Each row is a point. A path goes straight from each point to the next, and from the last back to the first. The post is the endless flat space through its rows: a point in 2 columns, a line in 3, a plane in 4, and so on, so that a path can go around it. Count how often the path circles the post. Going back the other way cancels.

Post:
[[ 6 -3]]
Path (16 x 2):
[[ 41  21]
 [ 34  -9]
 [ 19 -33]
 [-45 -33]
 [  9 -45]
 [ 38 -11]
 [ 22  23]
 [ 52  10]
 [ 22 -42]
 [-13 -44]
 [-26   4]
 [-21 -11]
 [ -9  24]
 [-37   6]
 [-16 -39]
 [ 15 -25]]
Times around: 0

Post:
[[ 32  -5 -16 -31  10 -19 -48  23]
 [-38 -22  14   3 -10 -14  11  39]
 [-10   7  31   5 -16   3   2  13]
 [  4  16   7  -9 -19  25  24  17]
 [  6  13  17 -38 -21  32  18 -10]
 [ 22   9  -8 -14   5   0   4 -10]
 [ 12  -7  -1   2 -18  28   9 -12]]
Path, 21 rows:
[[-35  12  36  -5 -24  26   0  12]
 [ 17  25  33 -43 -10  60  13  -1]
 [ 16 -10  19 -20   5  -7 -16  24]
 [  9  13  33  27  -6 -15  12  12]
 [ 24  13  -8 -19  -8  -2  -3   1]
 [-19   9 -17  -4 -21  -6  12  20]
 [-15  28  41  38 -17  14 -21 -23]
 [ -8  -6  -1 -15  14 -11  12  10]
 [-36  12  28 -18   4  -3   7  12]
 [ -9   6 -11  -2  -6   7   8  -7]
 [  4  15 -26 -15   5  17  23  34]
 [ 29 -24 -16 -35   7  35   0  16]
 [-10 -36   3  -9 -13   1  13   4]
 [-20 -18  42   7 -46  19  -1 -10]
 [ 16  19   1 -21 -12  11   6 -13]
 [-24   2  -4 -29  -7   5  21  26]
 [ 14  -2 -26 -34  16   2  11   3]
 [ 15   3   3 -50   6  25  25   4]
 [ 28  -3   5 -48 -27  37  26   6]
 [-13 -12   9  10 -12 -12   9   8]
 [ -8  28  -5 -25 -19  -9   5   4]]
Times around: 3

Post (17 x 18):
[[ 23  13  -7 -13  31 -27  28 -18 -20   8  42  -6  28  12 -20  16  25 -17]
 [-36   5  -2  20  -7   8  19  -5  -4  -8  -2  14   1 -11 -27  -1 -37  55]
 [ -5  17 -25  22 -32  -5 -24 -11 -19 -11  -2  31  57  -9   3 -19 -18   8]
 [ 29  10  13  20   8 -32  -1  -7 -24  21 -13  -4  25   2  16  26  -5  -7]
 [ 12  14 -11  35  -4  21 -30 -29   4  -9  17   7  43  -8  -7  18   4  26]
 [ 19  14  15  21   1 -11  44 -14   7 -16 -22  -2  -2 -10 -41   0  22   6]
 [ 27 -11  -1  31 -15 -17  -1   4  39  34  31  -8   5   9  16  10   0 -30]
 [ 22 -22   4 -11   0  -8 -19  14 -29 -32  -5  -8  -2 -31  24 -19 -24 -14]
 [ -2   5  41 -15   4  -5  28  -1  11  -7  12  42 -38 -20  15   6  -6   0]
 [ 13   9   6   7 -35 -34 -17 -15  -1  19  25 -29  49   3  -8  22 -10  -9]
 [ -3 -36  24  10  12  15 -15  29   1   4  -7  13  22  32 -26 -29 -21   3]
 [ 18  11  11   2   2 -10 -47  28   3  16 -15  -9  -6 -23  18   8   1  17]
 [ -7   7   3  -7  -3 -27  27 -14  14 -29 -29  -2 -14  12   3  -7   2  -8]
 [ 12   3   2  59  -6 -33 -31   1  15 -40  -9  32  -2 -40  15   7   3  19]
 [-22  -1 -31  -4 -44  -2 -12   4 -35  -8  35 -12  -5 -19  -2  23  15 -19]
 [ -5  28   5   4 -30  -5  17  41  -9 -24 -24 -38  -5  -7  16  16  18  12]
 [-19 -18   2 -17 -14 -10   7  30 -12 -20 -27  -3  11 -51 -16  22 -11   0]]
Path (27 x 18):
[[  8  -3   6   4  35   7 -23 -14 -47   0  26 -39   8 -23  42  20 -33  20]
 [ 24  28  18   4 -42   4   7  21  22  10   5  -5  41 -32  45  -9  22  -4]
 [  5  18 -26   0 -21  -8  30  -2  -3   9 -23 -11  26 -27  12   3  -9  30]
 [ 11 -12   2 -45   0  -5   2  -7  -1   5  -4  23  -4 -17 -15   2  -7  -6]
 [-14 -20  -3  14 -16  13 -24  -7   7 -23  -7 -54  -9  15 -40  24 -14  10]
 [  1  27   6 -14  13 -28  23  -3  -9  -7 -21  -1   5 -12 -12  12 -12   5]
 [ 33  29  -3   8 -48  -4  -3  -5  18   0   3  10   8  -3  15  13  27 -17]
 [ 16 -18  35  -2 -24   5  13  16  31  13 -10   1  -2  13  -5   6  18  18]
 [ 15 -13  23  10 -34 -13  11 -20  15  11  23  -9  32 -42   9   1 -17  -2]
 [-10  15 -15   4 -17  42  29 -10   1 -13   9  10  -4 -11   7 -27   5  -8]
 [ 12  16   4   1  15 -29   2 -18 -30  -3   5 -17 -12  -7   4  10  -9 -20]
 [ 11  36 -13  14  20 -13 -14 -16  -6 -22   5  -2  35   2   4  11 -23  21]
 [ 10  29  33  40 -10  -3 -13   8  14 -33  16  38   9  17  -9 -23  33   6]
 [-11 -42   9   6  -3  -7  -3 -17  -1 -18   6   9 -27 -40 -29  -7  10  -8]
 [-17 -29  -2   0   7 -38   5 -14 -30   3   6   3  -4 -36 -32  22 -16  16]
 [ 10 -18   4  12 -15   2 -17 -22  21 -10 -10   0  21  -8 -20  11 -10   6]
 [ 23   5  14  28 -13  13  -9  37   1 -33  -4   4   5   8 -22  -6  14  14]
 [-15 -24  18  11 -40  -8  15  20  23  -4 -18  27 -31  11 -23  -6 -22  15]
 [-20  16  16   4 -29 -22   7  -8   6 -33  -5  43  42   8 -19  12   5  25]
 [ 33   1   5  -1  31 -13 -37 -10 -41 -28  12  14 -11  -4  -1 -16 -24  17]
 [ -8  21 -11  16  18 -28 -26  -2  26 -32 -31   8   4   4 -15 -21 -28   5]
 [  0  19  29   5 -15 -30  16 -46 -16  -2  13  17  41  36  -9 -12   0 -60]
 [ 24  -8 -27   0  34 -22  12   2 -28  21   6 -18  26 -46 -29  14  34  -6]
 [-15  -9 -19  39  12 -22 -10 -12   3 -57  11   6  21  31   3   3  21  18]
 [ 27  -6 -12  22 -11  27 -16  -9 -43 -33  41  -8  35  -5   4  21   1  31]
 [ 38  -2 -41   2  -5 -13  18  -2 -20  -9  29   0  15 -18 -33 -16   5 -39]
 [ 12  12  26  25   7  -9  -7  -1  -4  19 -46 -26  17  -8   2  17 -39 -12]]
Times around: 2
